Every row gives one point. To make a cloud, some directions were put in groups of two or more. Within a group, all points are equally far from the middle, so they leave a hole (a ring in 2 directions, a hollow ball in 3). The other directions are filled evenly. Then the cloud was stretched, turned, moved and blurred a little. Count the holes, and give their numbers of directions, smallest first.

Cloud, 21 rows:
[[-11  27 -37]
 [-29  40   4]
 [-13 -22 -46]
 [-22 -49  25]
 [-37 -41  18]
 [ 39  20  -8]
 [ -2 -53  31]
 [ 28  25  25]
 [-22 -18  47]
 [-19 -52  25]
 [ -2 -53  31]
 [-22 -54  18]
 [-50 -17  -2]
 [-43  22  -9]
 [-50   3  -4]
 [ -2 -36 -41]
 [ 28 -22 -35]
 [-18  42  19]
 [-19 -58   8]
 [  2 -22  50]
 [  3  47  -2]]
Holes: 1 (3)

Cloud, 20 rows:
[[-30  -8 -57]
 [  4  47  13]
 [-43 -26  12]
 [-18 -21 -52]
 [ 15  -7  50]
 [ 19  45 -35]
 [-12   5  52]
 [ 35  -4  33]
 [ -3  55 -22]
 [ 37  12 -47]
 [ 43 -19 -16]
 [  2  19  47]
 [  2  39  28]
 [-24   3  49]
 [-50 -13 -18]
 [ 27   1  41]
 [ 10 -44 -14]
 [ 36  30 -34]
 [ -7  44  23]
 [  0 -45  21]]
Holes: 1 (3)

Cloud, 30 rows:
[[-27  -7 -26   9]
 [-20   5  37  37]
 [-22  15  11  59]
 [-16  -3   3  61]
 [  3   4  -5  65]
 [ 35  41   4 -25]
 [ 38  42   6 -14]
 [ 31   1 -42 -18]
 [-34 -15   0   3]
 [ 37   4 -33 -31]
 [  3 -18 -40  -6]
 [-17  47 -17  47]
 [  3 -51  -4 -14]
 [ 21 -63  16 -12]
 [ 61  -5  -7  43]
 [ 22 -50 -38  11]
 [ -8 -36  33  21]
 [ 31  61  -3 -18]
 [-31 -15  18  33]
 [ 42 -71   1 -22]
 [-22  47  34  38]
 [ 31  39  18 -16]
 [ 21  57  11  27]
 [ -9 -37  11 -10]
 [ 34  46 -17  17]
 [ 22  28  -1  52]
 [ 17  41 -23 -51]
 [  7   9 -12  61]
 [ 12 -31 -18 -32]
 [  9 -83   0  16]]
Holes: 1 (3)

Cloud:
[[-40  30 -55  57   5  15]
 [ 25 -20  51   9   6  41]
 [ -9 -25 -67  23  61  25]
 [-74   8 -35   0 -11   6]
 [-24  15 -28   9 -34  38]
 [ 63   4  35  15 -24   9]
 [  6  70   1   6 -46 -12]
 [ 10  22  -3  62  50  33]
 [-38  64 -28  36 -27  -6]
 [ 24 -59 -21  -4  32  25]
 [  7 -33  -7 -41   8   5]
 [ -9  18  19  58 -27  43]
 [ 20 -23  -8 -18  48  45]
 [ 27  38   1  44  41 -38]
 [ 30  28 -17   5  39  19]
 [ -1  12  23 -22 -14 -39]
 [-34  31 -32  29 -18  16]
 [-32  34 -20 -13  34  17]
 [  4 -23  40   6 -37  32]
 [ 20 -11  26  63 -62 -14]
 [  0  70 -40   2   4 -19]
 [-60  26 -16  13 -35 -22]
 [ 50   3 -28  44  -7  -4]
 [-30  -2 -22  36  42  36]
 [ -2 -15  18 -24 -45 -12]
 [ 24  44  24  72  -6  -1]
 [-22 -39 -33  -9  37  16]
 [-29 -24 -23 -31  48 -37]
 [ 59  24 -15  28  15  28]
 [ 12 -53  20   2 -52  42]
 [ 13  43 -24 -23  36  26]
 [-29   2 -50  -7  36 -26]
 [ 22 -15 -19   5 -42  56]
 [ 20  24  25 -30  -7   5]
 [-14  23 -33 -18  -7  36]
 [-22  -2  -6   3  56 -36]
 [ 35 -33  26  13 -26  10]
 [ 30  50  -4  71  33   3]
 [ 23 -11  15  13  11  19]
 [-15  10  17  25  -8  37]
 [ 39   2  13  25  41  78]
 [-41  -9 -47  28   6  53]
 [ -1  60   8  31   4  15]
 [ 42  39 -20  38  34  -4]
 [-46  37 -28 -22  37  22]
 [-20   2  47  29  29  18]
 [ 14  16  20 -31 -51 -54]
 [  5 -32 -18  31 -26 -10]
 [ 15  -7 -48  45 -38  21]
 [ -9  -5 -25 -44  38  37]
 [ 18 -10  24 -50  28 -26]
 [ 19  29  -1  16  40   1]
 [-34  -8 -16   9  10 -59]
 [ 13  32  22  -3  -1 -78]]
Holes: 0

Cloud, 79 rows:
[[  6 -44  35  24  39  13 -12 -33]
 [ 37  -6 -42  -7  22 -48 -35  -4]
 [-46  21  15 -51  26  43   6 -20]
 [-34 -22 -40  -6  29  10   0 -46]
 [-42  39  -9 -15  28   1 -24  47]
 [  7  41 -25   1 -35  21   7  67]
 [ 23 -31  22 -61   6 -29  15  -2]
 [ -1 -51 -50  31   6  35  27  18]
 [ 27  41 -17   7 -43  60 -39  -6]
 [ 62  -3   7   5   3 -62   3 -10]
 [-35 -19 -22  -2  10 -52  46  13]
 [ 70 -45 -13  13  -7 -39  -1  29]
 [ -5   4  51  27  45  11 -18 -19]
 [-22  32 -47  25  -4  59   9 -24]
 [-18 -13 -38  -4  58   9   2 -43]
 [ 19   9  -2  49 -65  -8 -33  28]
 [  6  21  24  56  12  20  39 -42]
 [ 24  49  40 -24  -4 -30 -25 -21]
 [ 14  37 -40 -14 -38  53 -33 -27]
 [ -1  29 -39   5 -59  -5 -32   4]
 [  8   4 -68 -17   7  31  22  46]
 [-52 -21  51  -8  16  -6   2 -28]
 [ 33 -26  -7  61  31 -22  38 -18]
 [ 11 -10 -63  49   4  -8  15  47]
 [  7  57 -31 -34  30  -9 -20  47]
 [-16  -4   6  43 -12  60  41 -33]
 [ 32  45 -23  15 -38  -3  34  23]
 [-26 -23   9  -4  25   6 -43  20]
 [  2   4  52  43  24 -22 -17  29]
 [-18 -26 -64   1  37  38   6 -19]
 [ 59 -35 -56 -17  -1  29 -29 -28]
 [ 27  51 -65  12  26  23 -12   9]
 [ 12   3  21  58  -6 -54  19  -5]
 [-21  12  55  -2  19 -15  41  30]
 [ 48  29  15  18 -52 -19   3  40]
 [ 44 -23  -8  10  14  52  32  -1]
 [ 12 -27  51  41 -33 -17 -19  28]
 [-74   3   3 -13   5  28 -11  -3]
 [ 11 -35  17  10  48  11   8  27]
 [ -1   2  12  10  16 -42 -11 -48]
 [ -4  68 -35 -29   6   4 -23  44]
 [ 58  29  28  -3   9 -15 -17 -49]
 [ 16  54 -45  23 -26  14  19  42]
 [  6 -32 -17 -12  13 -53  25 -33]
 [  2  39 -25 -29 -24 -26 -47   8]
 [ 23  -5 -51  66   6  -3  23  24]
 [-13  32   8 -28 -41   2  33  44]
 [ 48 -31 -11   8 -37   1  36 -37]
 [ 17   4 -71 -57  10  18   8  22]
 [-39   2   0 -28 -59 -13 -24  33]
 [ -9  13 -53  24  15 -27 -26  47]
 [-56  39  23 -23  30 -18   0  29]
 [-11 -12   1  53  -3  36  50 -41]
 [ 44 -44  33  25 -31  22  -9 -42]
 [  7   8 -10   5 -77  -3 -23  53]
 [-55  32 -20  20  -9  15 -26  10]
 [-72   7   5 -16   7  15 -17  15]
 [ -8  63  16 -27  35  22 -34 -10]
 [ 32  65 -29 -29  15  -7 -41  20]
 [ 48   5  17 -17 -15 -46  30  19]
 [ 32 -11 -19 -47  19  45 -20  19]
 [-19  10 -43  -8  -1   8  66  16]
 [ 56  24 -47 -17  -4  -1 -23  57]
 [  7 -25 -17  -9  76 -30  30   2]
 [-18  24 -65  35  -6   1  30  30]
 [ -9  -6  37  11  39 -60   7  36]
 [-19   7 -30 -13  58  -9  38 -36]
 [ 63 -58  12   6  -9   7   8 -40]
 [ 34  14 -15 -33   7 -51   3 -24]
 [ 22  44  59  -6 -16   8  -1 -40]
 [ 66 -35  -8  43  -4  -3 -17 -41]
 [ -3  -9   6 -45  -5  27  54 -30]
 [ 63  17  -5 -21   6 -15 -31  53]
 [ 56 -25 -20 -12 -10  52 -39 -30]
 [  4 -29 -22 -20 -10 -51  31 -19]
 [ -3 -24  13 -17  14 -32 -49  37]
 [  6  19  -1 -47  41  33   8 -60]
 [-41 -41 -11 -46 -21   7 -23   5]
 [ 11   3  30  34  32 -33 -25 -35]]
Holes: 3 (2, 3, 3)
